Each row is a point. Two turns around zero, p and q, are shown by what they do to some points. Where does a point land after both, in the order given? Backwards means that the second turn is done in reverse. Each puzzle has new turns, and all numbers are rounded.

Turn p:
[-15 -36  16] => [-42  -4  -5]
[ -3 -16  30] => [-27 -15  15]
[ -5  26 -17] => [25 19  3]
[ 22  26 -30] => [ 43   1 -14]
Turn q:
[  9 -22 -13] => [  6 -25   9]
[ -6   5 -48] => [-19 -33 -30]
[-22  12  36] => [-12  40  15]
[19  5 25] => [25 19  7]
Where do these land?
q, then p: [ 20  28 -17] => [ 21   4 -32]
p, then q: [-6 28 -5] => [23 15 -8]
p, then q: [-25 -20 -11] => [-26   5 -21]
q, then p backwards: [ 11 -36  33] => [-2 43 26]

Turn p:
[ -3  29  23 -37  -4   4] => [ -4  32  33  -8   9 -22]
[-27  48 -28   7  -6  15] => [ -8  47 -14  16  28  25]
[  2 -16   2  -2  13 -15] => [  3 -17  -9 -10   0 -14]
[ 15 -35  12  36  24  -9] => [ 14 -56  -8  -5   2   9]
[-20   9 -11 -12 -18 -20] => [  0  23 -16  16  -1 -21]
[  5  10 -37   0   7   2] => [ -1  18 -26 -14  -2  18]
[ -1 -41  -5  17  10   4] => [-13 -39 -15   0 -11   6]
[  1  10  37 -27 -22  24] => [-13  15  51   8  -9 -12]
[ 29 -14   6  19  -4  -5] => [ 23 -23   4  -2 -17  11]
Turn q:
[-15  31 -10  -4  34  -8] => [ 17  25   7 -14  31  19]
[ 25 -26  14   6  -4  19] => [  7 -18  13  20 -29 -12]
[ 20 -14   3  -9 -11 -35] => [  8  -4 -27   6   3 -35]
[ 24 -14   2  37  -4  30] => [ -5   3  19  39 -33   7]
[  3  35  -7 -11   3  31] => [ 14  10   1 -17 -16  39]
[ -6 -20 -17   3 -21   1] => [-21 -20 -13  13   0   2]
[-28  37   2  16  19  17] => [ -8  32  25 -17  10  31]
[-15 -41   0 -10  -1 -29] => [-13 -29  -4   5  27 -33]
[ -7  13  12 -27 -15 -25] => [  1   2 -22 -33   5 -17]
Where do these land?
p, then q: [-30  -1  11  17  -3 -28] => [  3  16   3  35  23 -10]
q, then p backwards: [ 7 11 28 22  1 31] => [ 24   2   9 -19 -30  23]
p, then q backwards: [ -9  18 -10  12 -18 -14] => [ 22   9 -16  12   9 -12]
q, then p: [  0 -24 -25 -40 -26  -2] => [-27 -20 -36 -12 -30  -1]
q, then p: [ 30  13  26 -12 -16  17] => [ 14  22   8  14 -38  -7]
q, then p: [-24 -10 -17 -21  32  -6] => [-12 -28   8 -37  11  -1]
q, then p: [ 25  -7 -14  22  30   2] => [ 29 -18  10   4   9  30]

Turn p:
[15 -6 19 -9 -7  0 20 -8 -2] => [  2  10   4 -17  20   8  11  -7 -14]
[ 25  -8  21 -22 -19   9  -5 -19   1] => [ 24  14   2 -16  31  19  -8   2  -4]
[-6 10  3 15 -6 -4 -4 -4 -7] => [ 6  2  1 16  0 -7  9 -6  5]
[  5   8   0  -4  -8 -12  -4   9   7] => [ 12   5  -4  -9  -7 -10   3   5   2]
[-6 10  9 -6 13  2 -5 -1 -5] => [-6  7 17  4  1 -4 -3  7  4]
[-2  5 -1  8 12 -3 -6 -2 10] => [-9  4 -3  2 -2 -9 -4  0 13]
[ -4  19  -2  -3   2   3 -10  10 -11] => [ 5  1 11 11 -9 -4  5 18  4]
[-14  13   8  -5 -10   7  -1   3   8] => [  7  12  10   0 -13   9   4  -3   9]
[ 6 10 -2  7 -3 13  2  8  5] => [-1  0 -5  0 -3  8 13  9 11]
[ -6 -30 -40   5  10 -10  14  -7  -1] => [-22 -21 -30   5 -11  -1 -18 -10 -25]
[-14 -30 -18  13  16  -6  -1  11  -5] => [-18 -34  -5   4 -11  -8 -13 -12  -6]
Turn q:
[  4  -5 -13   1 -10   2  11 -31 -13] => [ 19  -3 -28   0 -12  -7  14   2  -3]
[ -6  -4 -28  -5   4  -9  -7  10 -10] => [-25  -9  -8  -2  -8 -11   3  15  -5]
[ 7 -3 -5 12 -4  3 -1  3 25] => [ -3   0  -5  23   8  11 -12  -3  -1]
[  8  -3  14 -15   9  -9  -6  -3   4] => [  0 -10   8 -10  -7   5  -4 -17   8]
[  9  -4  28 -13  12  19   0 -19 -10] => [ 28 -10   3 -27   8  13   3 -12   6]
[ -4  15  -4  17   6  -3   8  11 -15] => [  1   6   9   4   8 -23   3  16   4]
[-21   6   2  16  15  -3  -3  -6  -5] => [ -1   1   3  -2  18 -21   7  -7 -12]
[  6   7   9   5 -25   2 -13  25  11] => [ -4  19  19  11  -9  14 -22   9  -6]
[ -2 -16  -5   1  -4  -1  12  -4   0] => [ 1 -4 -6  8 -3  7 17  2 -2]
[ -1   6   2 -18  -4   1  -1  13  12] => [-15  10   4  -5  -3  12  -7  -4  10]
Where do these land?
q, then p: [ -5   5  -5  -8   4   0 -14   1   9] => [  2   2   7  11  -6   1 -15   0   0]
p, then q: [ 28   1  -2  -6 -14   1   2  -4   2] => [-11 -12  -6  -6   4  -1  -4  15  21]
q, then p backwards: [-1  0  9 15 15 -6 -9  5  9] => [ -5 -12  11   3   9  -4  -6  -8 -16]
p, then q: [ -8 -14   9   5  17  -8  -4   6  -8] => [  1  -9  10  -2  -5   0  11 -19 -13]
p, then q: [ -2   7  -6 -21  -4   0  -5   5 -26] => [11 -4 27 -4 -4  0 -3 20 -1]
p, then q: [ -9   1  -3  -1  10  34 -12   2  10] => [ -5  13   2   3  22  24 -10  -2 -14]
p, then q: [ -4   6   4   4 -21  -2  -8   1  -2] => [15 -5 -4 11 -4  4 -9  3 10]
p, then q: [ 10 -20   8  -9 -16  -8  -7   2   9] => [  0 -20 -11 -14 -11   9  -9  -3   9]
q, then p: [ -7   5   1  10 -10 -10   2 -27   8] => [  3   8 -21  18  11  -9   4   2  -9]
q, then p backwards: [  1  -2  -8  -6  15   0 -11   0 -17] => [ 10 -11  -2  -3  11  -6   1  18   2]
q, then p: [ 2  4 13  4  8 -8 20  4  1] => [ -9  12  -5 -12   7  -5   8 -11   8]
q, then p: [ -5   6 -20  15  -7   5  48   7   4] => [-27   2 -21  -6 -23 -14  33  -1  13]

Turn p:
[ -5 -18  16   3 -10 -14 -16   6  30  19  -2 -35] => [ -7 -19  17  34   4 -30   1   0   2 -23  14 -14]
[-15  -4  24  -2 -32  21  -3  26 -24  -1  27 -23] => [-43  -9   9  11 -11  29  19 -13 -12   0  27 -18]
[ 13  -4 -27 -31   0  -8  22  -7  12  -8  21   0] => [ 17 -33   4 -25  -3  -4  12  16  12  20   6  10]
[-19  15  -6  43   8 -25 -10 -14 -25  19 -10 -24] => [-14  19   0 -15  30 -23 -11 -21 -21 -19 -18 -35]
[-19  -1 -14   8  18  25  -8  -9 -20 -11   2   5] => [  0  -5 -26  -5   9  28 -13  -7 -15  -1 -16  -3]
[ -1 -12   1   0   4   2   9   6  -3 -48  -4   8] => [  3  -3  -4  -3   5  14   6  -7 -21   5   4  43]
[ -4 -18  23 -11   0 -11  20   3  -3   4 -15  19] => [-11   8  20   8   1  -1 -18  -6  18  16   0  23]
[ -9   3   5  19  21 -10  23   3  32 -11  16  -8] => [ 14  -6 -13   1  35 -14   9 -13  14  -6  24  13]
[ 21  16 -17   9   8  18  13 -23   2  12  -9 -30] => [ 28  -6  -1   3   9  -4  25 -13   0   8 -25 -29]
[ 30  11  -4  -2  18 -38  -1 -29  11  -4   6  17] => [ 44  12  14 -29   0 -25 -15   7   1   2   7   6]
[ -6 -17  12  17 -36   0   0   1  -4   0 -16  25] => [-25  14   1   5 -30  -8  -8 -23   6  -7  -7  20]
[  2  18  -8 -27  10  29 -39  -7   0  31   4   6] => [ 14  -1 -10  10 -21  25 -14  35  10 -11 -11 -38]
[-12  24   3 -18   7  -5  -1  22  14 -37 -33  45] => [  0  33  -7  -5   3  17   2  34  11 -14 -11  57]
[ 27 -14  -8  -6 -17  15  -9  23 -23  35  14  -5] => [-19  -2  -4  11 -33  -5   4  10  -6  33   7 -35]
Turn q:
[  5  16  14  29 -29 -20   9   1 -14  33   3 -13] => [-12  15  37 -11 -15 -22  19  18 -13  19  17   2]
[-17  27 -23   7 -26  22 -20  -7 -22 -18  -8  28] => [ -1   5  13  20 -20  -3   8 -37 -14 -43   2  20]
[ 31  13   4   4 -29 -14  19 -21  -5 -15 -12  -7] => [ 35   1  11  -7 -11  -9  27  -7   3  20  14  21]
[-18 -26 -22  29   6  29  -1 -21 -21 -20 -29   8] => [ -4 -23   5  48 -31  11 -12  -8  11  -5 -21  25]
[-10  18 -15  21  17   0 -27 -19   3 -18  10 -21] => [ -7  -3   2  25 -14   8  11 -18  24  -8  18 -31]
[ 11  10  19 -24  -6  18  -1  13  35  27 -19  -9] => [ 23   7   7 -44  -4   2 -21  22   2 -15 -11 -15]
[ -4   0  -9 -30 -33   4  23  22  34  27  13 -10] => [ -1  -9   5 -51  19   9   4  34  -4 -25  14  13]
[ -8  12 -19   2  22 -17   8  11  -8   4   5  23] => [-20  27 -10  11  11  19  11  -5 -10   0  -7   4]
[-14   8  29   5  23 -10   5   6   0 -18  19  16] => [ -2   5   6  17  37  -2   1 -13 -11  10 -13 -22]
[-15 -16  18   0  18 -17 -13  32  -1  -1 -10  -8] => [-10   4 -20  12  10 -21  -3  25  -6   0 -20 -22]
[ 19  -2 -13  15   9  22  -9  -2 -15 -14   8 -15] => [  8  -6  -7  24 -16   6 -16  -6   1   4  27  -2]
[  4 -26  -7 -30  21   9   3 -23 -13   0   5 -19] => [ -5 -33 -31 -11 -11  17 -11  -9   3  21  -2  -3]
[ 16 -32  24 -26   7 -24   3   6  27  12  15  25] => [ -4   8 -18 -33  43 -15 -18   4  15  21 -16   9]
Where do these land?
p, then q: [-30  -3   2  -8 -14 -17  28   2 -23   4  -9 -17] => [-12 -19   4  -5   5   5  -3   0  -2   4 -45 -22]
p, then q: [ 14   6 -27  -1  30  28  -4 -22 -27  -4 -17  33] => [ 16  24 -14 -18 -53   7 -18   0  -5 -22   4  15]
q, then p: [-29  -4   9  10  24 -19   7   1  10  13  27 -16] => [-18 -17  -4  26  41   6  -3  -2   7  -3   1 -14]
q, then p: [-19   4   6 -14  10  22 -22  27 -29 -23  25  26] => [  8  -2 -10 -26  17   8 -23 -18 -50 -10 -18  -4]
q, then p backwards: [-24  15 -29  -8 -13 -17 -17 -15  20 -18   5 -21] => [-16  27  -2   4 -32  17   9   0  30   5  19 -15]
q, then p backwards: [  9  -5  14  -7 -16  -8  28  32  29 -11   3   2] => [ -1  24 -11 -14  38 -22   2   4  16 -17  -4  -8]
q, then p: [ -4  11  17  23  17   0 -11 -16 -22 -17  13 -10] => [  0  -3   8   3   9 -16  -3 -36  -4  -8   2 -29]
p, then q backwards: [ 24  19  17   9 -28  -8 -15 -27   4  14  18  22] => [ 22  36  -4   2 -13  12 -33 -14   9  16 -17 -12]
p, then q backwards: [  6 -19 -21  30 -29  -2  21  19  18  16 -10  33] => [ 13 -31 -15  -2  -9 -34 -40 -16 -20   5 -15   8]
q, then p: [ 18   8 -10  -6 -20  21   8  -1   9  16 -19 -15] => [ -4   1  10   3 -35  11  15  13   0   7  17  11]
p, then q: [ 15 -13  18  -5  23   8 -12  -5  25   8 -33  -9] => [ 14  34  16  28  -7 -17  -7   9  15  16   7  -2]
q, then p: [ 29   6  -5 -18  -7 -12   0  25 -16  25 -21  -8] => [-21   8   5 -30 -18   2  19  32   1  12  -4  -9]
q, then p: [ -7 -25   9  -4  24   4 -12 -19   3 -22  19 -21] => [  8 -34 -14  21   6 -27 -13 -11  -6  -5  -5 -14]

Turn p:
[  2  -7  18  -5  12 -10  13   3  15  -3  12  -9  -7 -11] => [ -2 -12  12   5   0  16   5 -11   2  -9  -8 -22   8   6]
[ -3  -1  -5 -12  -9   1  -4  -8  -6   5 -15  14 -11 -13] => [  7   4   9 -17   1   0 -11  -2  -3   7 -12  11  -9 -13]
[  5 -10   9   1  11  11  10  -2  12  12 -11  -4  14   8] => [ -6   1  -2  12  -8  10  13 -15  -7  13   7   4  13  -7]
[ 10  -3  -3   6  12  -8  -9 -16   4 -13   1   3 -12 -11] => [ -9  -3   9   1  -5  -9 -10 -16  10  -3 -11  -4 -14   9]
[  8   6 -13   9   2   1  12  -3  -6 -10  11 -10   5 -10] => [ -5   8   1  18  -8  -3 -11   7   5 -16  -1  -6  -2   0]
[-15   6   3  -4  15   7  -4  -1  -9 -13   5  -8   5  -1] => [-11 -10  -1  -4   1  -7  -4  -3  -6 -16  17  -5  -2  -5]
[  8 -13   2  -7 -12   9   5 -15 -15   3  -5  -4  -6   5] => [  1  13  14  -5 -14   7   7   3  -9   1   3  12 -12   1]
[  9  -4  -7  13   7   2   9   7  -8  -7 -17  -5 -13   1] => [ -8  16  -9   9   7   8  -8  -9 -12  -3  -6   3 -12   7]
[  9   9 -11  -1  11 -10  -8  14  -7  -9  14  14 -12  -7] => [  6   1  -3  -1  19  -2 -14  -4  23 -15  -3  -1  -8   6]
[-16 -13 -10 -13 -17   8 -13  -6   6  -7   7   3  -5   3] => [ 12 -20   0  -9  -8  -8  10  11  -3  -2  -5   9 -17  -7]
[  1   6  -6  -2   0 -13 -18   7 -12   6   4  -7   9 -10] => [ 18   3  -1  -4   1 -13 -16   1   4   0  12  -9   3   5]
[ -5  12  11  19 -18  11  -7  14  13  12   0  13  16  13] => [ -6  -7 -23  -2   2   4   5  21   8  25   5   8  19   3]
[ -4   7  -8 -12  -5  -1  -5  -3  -2  11   5  -9 -11   7] => [ 10   8   0 -10   1  -7  12   5   1  -1   2 -10  -9  -8]
[  6  11   9   0 -14  -6   8  10  12  -2  -7   6  16  12] => [ -1   3 -11  -2   0   1   8   8   0   3  -9   8  28   7]
[-14  -7  11   8   5  -2  11  -1   4  12  -5   2  12  15] => [ -8  -5   5   9  10   2  14   2 -13  15   8   2  13  -2]
Turn q:
[ -8 -21  -4  -8   7  -5  -9   1   1   4   2   3   0   5] => [-6 -8  4 -1  4 20 -7 12  5  4  1  7 -2 -2]
[ 33   8   9  -3  -1 -19  -3  -5  -7   5  -6   9   5  13] => [ 15  17   7   0  -8  -7  -4  -4 -12   1  13  18 -19 -17]
[ 17   7   1   7   1  -4  -7   1  27  -4   2   0 -16 -11] => [-14   8  -8   7  11 -14   0 -17  17   1  15   6  -8  -3]
[-11  -5 -12  17 -13  10 -10 -10  -4  -7   6   7   5   1] => [  2 -13  -9   6 -13   1 -17  -4   2  10  -6  -7   1  17]
[  7   6  -9   4  -2   7  -4   6  -8  -5   6  11 -11 -12] => [-15   5  -3  13  -8  -1   2 -12  -8  -2  -2  -2  -5   8]
[ -8   0 -18  -3   1   7   6   2  -6   3 -11   2  -9   0] => [-14   1 -10  -6  -4   1   2   6  -8   0 -14   5   7   5]
[  4   5   2   6   9   8  15  12  18 -11  -9   3  -2  -7] => [ -2   7  -4   1   9  -4  15 -19  12  -2  -7   8  13   0]
[ -6   9   3  -8 -12   5   8   4   1  -6  -5  -6  10 -13] => [  0   2   4  -4 -10  -7   6  -4   2  -4   1 -13  19  -3]
[ -5 -37  10   3  -9   0   9   4  -5   9   1  -5   0  -4] => [ -4 -33  15  -7  -6  11   7   3   7   2  -6   3  -5 -11]
[ -7   6   6  -7   1 -14   5   5 -10  -9  -6  -2   8  12] => [17  4  1  0 -4  4  5 12 -8 -8  6  7 11  0]
[  0   8 -10  16   0   7  -8  -5 -10  -8   0  -6   2 -11] => [ -1   0  -9   9  -9  -7 -11  -6   1 -12 -10  -9  -3   9]
[  5   2  10  -6   6   6  -4 -48   0  -8   7  -3  -1   7] => [ 13   2   1 -31  10   0 -24 -10  -4  -6  13 -10 -16  15]
[ -7   8 -13  -4  -2  10 -10  13  -3   9  14 -10   9  12] => [  3   9 -10  10  -3   6   5  19   2  12  -8 -19  -3   0]
[  6  -1  10  -6  -4 -14  -7   6   2   7   9  -3 -18   5] => [ -6  -3   4   6   6  -4   9  10  -2   1  20   5 -14  -4]
[-11   7   7  -3   8   5  -3  11  -8  11 -11   1  11   8] => [  8   9  13   3   2  -1   4  17  -3   2 -15   1   8   1]
[ -9  -1   9  -6   9 -10  20   3  11   8   0  -2   6  -4] => [  5  -6   5  -5  19   1   8  -1  -3  -1   1   1  15 -15]
Where do these land?
p, then q: [  0  -5  -8 -10  12   6   2  11  -4   3   6  -5  14 -12] => [  0  -3  -2   8  -7   3 -10 -18   9  -4   4 -11 -11   0]
q, then p: [  0   4  23   3 -12 -10  -4 -11  13   8   0  19   5  -5] => [  3  -6  22  -4   0  -1   2  -4  17  14  12 -11   8  15]
q, then p: [ -7  -4  -9  -5   5   2 -10  -4 -20 -10  -5  -1  -1  -2] => [ -1  -4 -17 -11  -2  -1   2   8  -7  -7   4  13  -5   6]
q, then p: [ 10  -9 -12   3  -6  14  -8  13   2  -2  -6  -5   9 -11] => [ -3  -5  -9  -4 -12  -3  -2   9 -12  14 -18  -4   2  -8]
p, then q: [ -7  17  16  12   0 -10  -9  -4  -4  10   6  -2 -12  12] => [ 4  5 -5 -3 20  5 14 23 -1 -1  1 -7  4 -9]
q, then p: [-11  12   6  15  14 -19   1  -4   1  -5 -12  -1  -8   9] => [ -2  -1  -2   9  17  -9  -5 -14  14  -8   0  16   4  14]
p, then q: [  9  -7 -14   1  15  22   1  -1  -7 -11   5   1   6   0] => [ -8 -12 -10   9   1  -2  -9 -18  -1   6   9  -2   1  19]
p, then q backwards: [ 23 -13  -9 -16   0   8   1   7   5 -10   7  -9  -1 -17] => [ 14 -10  -1  12   4   0  -4   1 -15 -25  -1  -6  18  -2]
p, then q: [-22  -4  -7  17   9  -1   7   1 -12  -9   7  -4 -13   0] => [ -5 -11  -3  14  11   8   8  11   2 -19  -5   6  -8  16]
q, then p: [ -2   5  -1  -6 -11   1   3  -8  12  -2   3 -14  10   4] => [ 17   2  -2   5 -11  -3   4  -3   6  -7  -2 -11   5  -4]
q, then p backwards: [  8   3   9 -13 -12  11   9  13   4  -7  -4   0   6   1] => [ 11   2   9 -13   0   2   0 -13   7  14   2  -7   4  10]
q, then p backwards: [ -3 -17 -14 -11  10  12  -9  11   4  -4   2   2  -3   3] => [ 12   3  14  12  -5  14  11   4   6   2   4   9 -12   0]
q, then p backwards: [  2  10  18  -3 -12  -5   5 -16  11  27 -13  11  -9  -4] => [-22   6  -1  -2   4 -14 -13 -23 -14   7 -13  12   7   4]
q, then p: [  0  17  -3   5 -11 -18   7  -3   3   6   3  10  -2  10] => [ 12  12  12  10  10  -7 -11   6  13   2   8   0  -1   5]
p, then q backwards: [  0  -9   8   9  -1 -12   4  -5  -7   7  -2  -1   0  13] => [-7  9 11 -5  1  7 -2  6 -1  3  4 14 -9  6]
